Every row gives one point. Two turns around zero, p and q, are shown by what they do to some points. Where does a point land after both, in the order given? Backwards means that the second turn is done in reverse. Each puzzle has new turns, and all numbers are rounded.

Turn p:
[-2  2  9] => [-2  0  9]
[ -4  10 -31] => [ -4  15 -29]
[ 5  0 25] => [ 5 -4 25]
[-9 -9 24] => [ -9 -13  22]
[  5   9 -12] => [  5  11 -10]
[  5 -12 -15] => [  5  -9 -17]
Turn q:
[ 7 -2 -2] => [ 7 -2 -1]
[ 9 -4  4] => [ 8 -4  5]
[17 -5 16] => [14 -6 18]
[-13 -12 -15] => [-11 -11 -17]
[-21  30 -19] => [-17  31 -21]
[ 1 -6 16] => [-2 -6 16]
Where do these land?
q, then p: [12 -2 -7] => [13 -1 -5]
p, then q: [12 -5  3] => [11 -6  4]
q, then p: [-48   4   4] => [-48   5  -3]
q, then p: [ 6 -1 11] => [ 4 -3 11]
q, then p: [11 11 -5] => [12 11 -1]
p, then q: [ 7 -7 -5] => [ 8 -6 -5]

Turn p:
[-21  -5 -48  17  15  14   0  -8] => [-12  14 -47  10  20  -1 -20  -6]
[  7  -7 -11  14 -10   1  22  -5] => [ 12   2 -15  20   2  -1  14   3]
[  5   6  14   9  16  13  -6 -11] => [ 0 12 13  0 10 22 -4 -7]
[-40  14 -15 -26  22   1  -1 -10] => [-37  12 -15 -30  19 -13   1 -11]
[ 22   6  -2  -2 -18   4  23  19] => [ 14   1  -4   8 -19   0  18  29]
[  1   0  -8   7 -21 -36 -12 -17] => [ 23  -1   2   4  -5 -34  -5 -23]
[  3   0  22  10  -9  24 -15  19] => [-12  -2  19  13 -22  22 -13   8]
[ 21 -14  42 -25  -4  13 -17   4] => [  2 -26  33 -19 -21  30   6  -3]
[ 10  -7   1  16   6 -30 -26   5] => [ 21 -10  16   3   8 -16 -30  -5]
[-13 -12  19 -11   6   7  23   0] => [-19 -13   6   2  10   8  26   2]
[  4  17 -12  -9  -3 -12   9   4] => [  7  11  -6 -11  -2 -17   7  12]
Turn q:
[ 15 -12   8 -15  -7  -4  10  17] => [  9  -9   2 -15 -10 -15   6  19]
[ 25   2  25  17  -3 -34  -2   4] => [ 22   3   7  33 -15 -19  -7  20]
[ -6 -18 -10  20 -16  46 -40  14] => [ -2 -30  -1 -10 -13  62  -7  -2]
[ -5 -18 -34  -6  30   4 -15 -23] => [  6 -15 -19 -10  22   1 -20 -40]
[  4   6  10  -1  14   8  -1 -17] => [  8   4  17   3  14   1   0 -11]
[-32  28   7  13  -5   3   4  38] => [-44   1  -3  16   6  13  15  30]
[-16   3   0 -18   5  -8   4 -11] => [-15   7   5  -7   4 -16  -6 -12]
[ 18  19 -14  -2  10 -17   4  -8] => [ 14  19 -13   6  18 -12 -11   4]
[  0 -10   2  -5  -3   0  30 -15] => [  6   9   1  -9  -5 -17  23 -14]
[ -3   0   7  -3 -25   1   5   2] => [ -5  10   4  -7 -21   3   6   7]
Where do these land?
q, then p backwards: [ 5 12 32  8 10 -7  4 -3] => [  0   6  22  22  -3 -15  11   9]
p, then q: [ 15 -15  23   3  12 -21   1 -21] => [ 30 -10  23   3   8 -15   9 -10]
p, then q: [ 13  18 -11   5  -1 -12 -20  23] => [  0  -3   2   3  -9   4 -29  28]
q, then p: [11  4 -4  0 14 13 33 18] => [ 3 -7 -9 -5 23 -3 18 31]
q, then p: [ 14  -6 -21   8 -26 -15 -19 -16] => [ 18  17 -14  -5 -32   2 -18 -11]
q, then p: [-12   0  -7   0  32  -3   6  -5] => [  2  -2  -3  -1  34  -2  -3 -12]
q, then p: [ -6  -9  -4  -9 -18  -3   1  37] => [-18 -22 -16   3 -17 -17  -2  15]
q, then p: [ -7  12 -23 -16  -1  21  16 -38] => [ -1  31  -3 -37  10   7  21 -15]
p, then q: [-26  19  -6  17 -13   7  -6  -9] => [-17  27  -3  21   1   9  -8  -8]
q, then p: [ 19 -23  27  17  -3   2 -15  18] => [ 13 -29   8  28 -18  15  -1   9]
q, then p: [-27 -12  -6 -34  -7  19  -1  -4] => [-26 -13  -2 -27  -4  -7  19 -23]
